Rows are points. Each copy is the shape, with its points in the same order, turned, moved and blurred by noise. Some copies are also mirrored. Which?
In the rows, 128 means zero.

Shape:
[[ 86 161]
 [150 135]
 [ 97  77]
 [116 134]
 [185 119]
 [169 160]]
Copy 1, 6 rows:
[[ 84 121]
 [150 126]
 [121 196]
 [118 140]
 [188 127]
 [163  95]]
Copy 1 is: mirrored
Copy 2, 6 rows:
[[ 82 179]
 [127 128]
 [ 53 100]
 [ 98 140]
 [154  97]
 [157 140]]
Copy 2 is: only turned
Copy 3 (6 x 2):
[[ 95 178]
 [150 135]
 [ 75  94]
 [116 148]
 [166 105]
 [164 149]]
Copy 3 is: only turned
Copy 4, 6 rows:
[[151 164]
 [ 94 123]
 [162  80]
 [129 130]
 [ 65  98]
 [ 69 143]]
Copy 4 is: mirrored

Shape, 9 rows:
[[111 171  87]
 [171 145  75]
 [ 94  83  82]
 [136 146 145]
 [124 102  83]
 [100 149  80]
 [154 153 160]
 [102  79 147]
 [118 129 165]]
Copy 1, 9 rows:
[[ 85 167  90]
 [ 52 110 101]
 [136 105  49]
 [114 134 141]
 [108 102  72]
 [102 157  73]
 [105 125 165]
 [168  99 107]
 [145 130 146]]
Copy 1 is: mirrored
Copy 2 (9 x 3):
[[149 174  98]
 [194 133  84]
 [103 119  45]
 [133 126 137]
 [139 117  60]
 [141 167  76]
 [148 127 163]
 [ 82  90 107]
 [111 118 146]]
Copy 2 is: only turned
Copy 3, 9 rows:
[[150 185  90]
 [ 91 190 130]
 [ 92 117  59]
 [150 143 141]
 [ 88 143  86]
 [132 165  70]
 [159 141 165]
 [127  80 114]
 [162 114 139]]
Copy 3 is: mirrored
Copy 4 (9 x 3):
[[131 187 104]
 [177 138  84]
 [ 82 114  90]
 [148 147 158]
 [118 121  90]
 [113 174  95]
 [170 144 168]
 [ 91 100 152]
 [125 134 175]]
Copy 4 is: only turned

Shape (10 x 4):
[[121 149 165 149]
 [107 122 138 115]
 [131 115 128 137]
 [ 95 135 117 125]
 [ 83 102 119 157]
 [178 134 163 147]
 [135 152 109 236]
 [132 105 152 114]
 [200 147 124 134]
 [128 118 157 238]]
Copy 1:
[[112 110 173 163]
 [133 100 148 123]
 [150 118 140 145]
 [115 108 126 121]
 [128  80 106 150]
 [158 141 187 175]
 [104 147 104 233]
 [160 102 165 129]
 [163 186 170 156]
 [127 102 131 247]]
Copy 1 is: only turned
Copy 2 (10 x 4):
[[157 143 145 117]
 [138 108 125  87]
 [122 110 133 122]
 [138 117  97  94]
 [154  88  93 121]
 [115 145 179 137]
 [143 152  89 206]
 [127  99 154  96]
 [ 74 161 162 131]
 [172 120 133 208]]
Copy 2 is: mirrored

Shape:
[[183  61 149 123 138  95]
 [131 192 101 101  83 175]
 [114 155 110  83 105 136]
 [148 157 131  83  94 151]
 [ 92 160 150 123 171 103]
 [144 171  72 119 123 150]
 [120 147 160 167 159  91]
 [153 155 102  57 107 140]
 [197  91 130 111 109 132]
 [147  85 145 128 155 148]
 [ 86  94 153 152 145  77]]
Copy 1 (11 x 6):
[[206  79 127 134 135  85]
 [123 173 101 101  87 183]
 [122 161 101  94 135 144]
 [159 147 105  89 111 170]
 [126 151 159 162 178 147]
 [131 184  90 131  87 144]
 [152 140 182 167 150 130]
 [159 163  78  90 126 152]
 [205 100 108 116  99 110]
 [167  79 114 156 135 134]
 [123 103 174 151 173  91]]
Copy 1 is: only turned
Copy 2:
[[205  72 147 104 185 102]
 [114 159 153 100  71 154]
 [121 169 131  95 133 132]
 [149 155 155 106 122 149]
 [114 141 112 183 152  95]
 [107 123 151  99  82 100]
 [155 105 101 183 144  93]
 [136 166 165  76 126 123]
 [198 104 172  84 140 124]
 [155  78 162 129 171 132]
 [150  87  67 149 173 105]]
Copy 2 is: mirrored
Copy 3, 11 rows:
[[ 66 136 174 109  97  73]
 [203 143  80 107  95 152]
 [176  97 102  98  88 135]
 [183 135 126  89 105 129]
 [125  81 113 116 170 139]
 [147 138  63  79  96 140]
 [ 98 112 109 149 179 112]
 [174 119 124  55  86 121]
 [114 169 154  90  72  91]
 [ 86 126 161 109 103 146]
 [ 83  68 126 166 138 101]]
Copy 3 is: mirrored
Copy 4:
[[158  28 129 128 161 171]
 [124 152 142  41 105  97]
 [114 119 134  82 131 104]
 [135 108 161  65 125 105]
 [108 148 144 145 163 145]
 [132 138  99  46 141 131]
 [153 144 140 162 159 162]
 [122 106 155  32 147 109]
 [174  47 138  74 132 153]
 [133  87 133 121 125 194]
 [127 102 104 192 138 142]]
Copy 4 is: only turned
